Rows are points. A path goes straight from each point to the next, and from the last back to the first. The post is the endless flat space through its rows: a point in 2 columns, a line in 3, a plane in 4, and so on, so that a path can go around it. Count how often the path circles the post. Going back the other way cancels.

Post:
[[-2.6 -1.1  4.0]
 [ 4.0  0.6 -3.3]]
Path, 14 rows:
[[ 2.7 -3.7 -0.3]
 [ 0.3 -2.1 -2.3]
 [-2.3  3.1 -3.0]
 [-1.8  0.9  3.9]
 [ 6.4  1.4  0.0]
 [ 0.1 -5.1  4.0]
 [-0.3 -6.3  2.0]
 [ 1.6 -1.2  2.0]
 [ 3.1  2.3  2.4]
 [-0.8  4.1 -0.7]
 [-2.6 -1.4 -0.3]
 [-3.2 -6.5  2.0]
 [ 3.4 -2.9  1.7]
 [ 3.2  0.4  1.0]]
Times around: 0

Post:
[[-0.1 -0.9 -3.2 -0.5]
 [ 1.3 -1.5  0.8  7.4]
 [ 1.0 -0.1  4.5  0.9]]
Path (16 x 4):
[[-0.1 -2.3  3.7  1.2]
 [-1.6 -0.7  4.9  4.7]
 [-0.7  1.2 -1.6  5.4]
 [ 1.5  1.1  2.5  1.1]
 [ 3.8  3.4  1.9  1.8]
 [-0.8  3.9  2.2  1.3]
 [-3.3  1.9  0.7  3.8]
 [-1.0 -3.5  0.6  4.9]
 [ 0.6 -4.3 -3.6  6.0]
 [ 3.5 -1.0  3.7  0.4]
 [ 4.4  2.4  3.3 -0.4]
 [-0.2  1.0 -4.2  3.4]
 [ 0.3 -0.3  0.5  6.5]
 [-3.3 -1.6 -1.4  2.7]
 [ 0.3 -4.7  5.1  1.2]
 [ 2.0 -5.0 -0.3 -0.5]]
Times around: 1

Post, 7 rows:
[[ 3.7 -0.4  3.4 -3.5  1.4  1.3  3.7  6.0]
 [ 4.2  1.8  2.1 -2.5  0.5 -1.1  9.2  2.6]
 [-3.4  0.6 -4.9  4.8  4.1 -2.0 -0.5 -3.1]
 [-1.8 -1.7 -2.3  4.7 -3.5 -0.7 -1.1 -1.5]
 [-0.2 -1.1  2.7  5.3  1.0 -3.2 -1.3 -1.0]
 [ 3.4  3.3  2.9 -1.4  0.7  3.9  5.1  0.6]
 [-0.8 -0.2 -2.0  1.6 -0.1 -3.4 -2.7 -5.1]]
Path, 7 rows:
[[-0.8  2.5  3.4 -3.1 -2.5  0.6  2.6 -0.2]
 [-1.4  1.5  1.5  0.8  0.7  0.6  3.8 -0.6]
 [-0.3  3.2  2.7  0.4  3.2 -6.8  1.0 -2.5]
 [ 1.9  2.8  1.1  3.5  6.9 -3.7  2.3  1.7]
 [ 3.4 -0.4 -0.6  0.3 -2.3  0.0  4.4  0.1]
 [ 1.5 -3.3  0.2  4.2  0.0  0.8  1.9 -3.2]
 [-0.9 -5.4 -0.4 -1.8 -2.8  0.6  2.6  5.8]]
Times around: 1

Post, 10 rows:
[[-1.3 -6.6  1.5 -3.6 -1.9  1.7  2.3 -1.8  4.5  0.5 -4.4]
 [ 1.1  2.7  2.0  4.4 -0.2  3.1 -1.3 -1.8 -0.2  3.9  1.2]
 [ 1.8 -0.5  1.3  1.2 -4.0 -3.9 -1.5 -0.9  0.4  3.0 -1.7]
 [-1.0  1.6  4.6 -0.5 -2.3  1.8 -0.2 -0.1  1.8 -2.2  2.4]
 [-6.6  0.6 -8.8 -0.4 -1.1  5.5  1.5  6.8 -1.7 -2.4  3.7]
 [-3.2 -2.2  4.8 -0.3 -2.5 -0.9 -3.9  2.4  3.5  3.2  0.6]
 [-5.0 -1.4  3.7 -3.1  1.0 -1.1 -0.3  0.1 -2.6  2.6  1.2]
 [-3.5  1.5  1.6  3.8  1.0  2.8 -2.0 -1.8  1.7 -1.4 -0.3]
 [ 0.2  4.9  0.9  1.1  3.8 -1.5 -2.5  8.5 -3.3  3.2  2.0]
 [-2.8 -3.7 -2.3 -0.1 -0.9  1.0  0.5  1.2  3.3 -2.2  4.7]]
Path:
[[-7.0 -0.9  0.7  3.5 -6.3  2.9 -3.6  6.9  0.3  0.2  4.5]
 [-2.3  0.3 -2.8 -1.4 -3.9 -0.5  4.9  3.1 -0.6 -4.8  3.3]
 [-2.5 -0.8  0.7  1.7 -3.8 -0.2  1.9 -3.8  5.2 -0.7  3.2]
 [-1.6  3.9  4.4 -2.5  1.3 -0.9 -0.5  5.3  1.5  5.6  1.5]
 [ 1.0  2.9  0.6  4.9 -1.5  0.8  0.1  0.4  5.3 -4.5  3.3]
 [-5.2  3.6  0.1  1.5 -2.4  3.9 -1.3 -0.5  0.5 -0.5  3.3]
 [ 2.5  2.6 -2.8  0.3 -3.3 -0.9 -3.0  0.4 -0.2  2.5  1.0]
 [-3.5  3.1  4.3 -1.8  2.2 -5.7 -3.6 -0.3 -0.5  4.6  2.1]
 [-1.9  2.9 -1.3  2.2  0.6  3.0  1.4  2.8  4.9 -2.0  0.6]
 [-5.7  1.8 -4.1  1.1  0.9 -1.1  0.1  1.0 -1.9 -0.9  3.5]
 [-6.4  1.4  1.3 -2.5 -0.4  3.5 -2.6  0.0  0.1  5.0  1.4]
 [ 2.3  0.4  0.5 -2.5 -2.4  2.2  0.8  2.3  0.2  0.5  2.8]
 [-2.7 -3.0  0.2 -3.3 -1.7  4.3 -2.8  4.6 -0.2  0.9  1.6]
 [-1.5  2.8 -1.7  2.0  0.3  2.6 -2.9  0.4  0.9 -0.4 -0.5]
 [-0.7 -0.3  3.1  2.7 -0.4  1.4 -3.0 -2.1  6.7  0.8 -0.1]
 [-4.1  2.9 -3.4  4.7 -3.3  3.3  2.0  0.2  1.1 -0.1  4.7]
 [-9.7  1.9  4.5 -2.3 -0.5  1.7  2.2  1.4  1.2 -0.5 -0.9]
 [-3.2 -0.6  1.0 -0.4 -2.0 -0.9  0.0 -3.1 -0.2  2.3  4.8]
 [ 0.8 -0.1 -2.3 -4.5 -3.0  1.6 -0.3  1.5  2.3 -1.2  4.9]
 [-5.8  0.7  0.3 -6.0 -6.5 12.1 -1.1  2.1  2.3  0.9  2.9]
 [-1.1  1.1  5.8 -1.8 -2.7  1.3 -1.7  0.6  3.3  4.3 -1.2]
 [-0.7  1.0  5.0 -0.3 -3.4 -3.5 -1.0  2.3  1.6  2.1  5.2]
 [-7.0  2.3  3.0  3.2 -1.8  2.4  1.3 -1.7 -0.3  0.0  2.5]
 [-3.2  1.6  2.3  2.9 -1.5 -0.3 -0.3 -2.7  2.3  5.0 -0.1]
 [-1.0  0.3  2.2 -2.2  0.8  1.4  0.7 -5.6  3.4 -0.5  0.2]
 [-2.3  1.1 -4.5  0.5 -0.9  2.6 -3.0  2.0 -0.7  0.8 -0.5]
 [-4.0 -1.3  3.0 -3.0 -6.0  1.9 -0.6  1.7  1.3 -1.9  2.2]]
Times around: 1
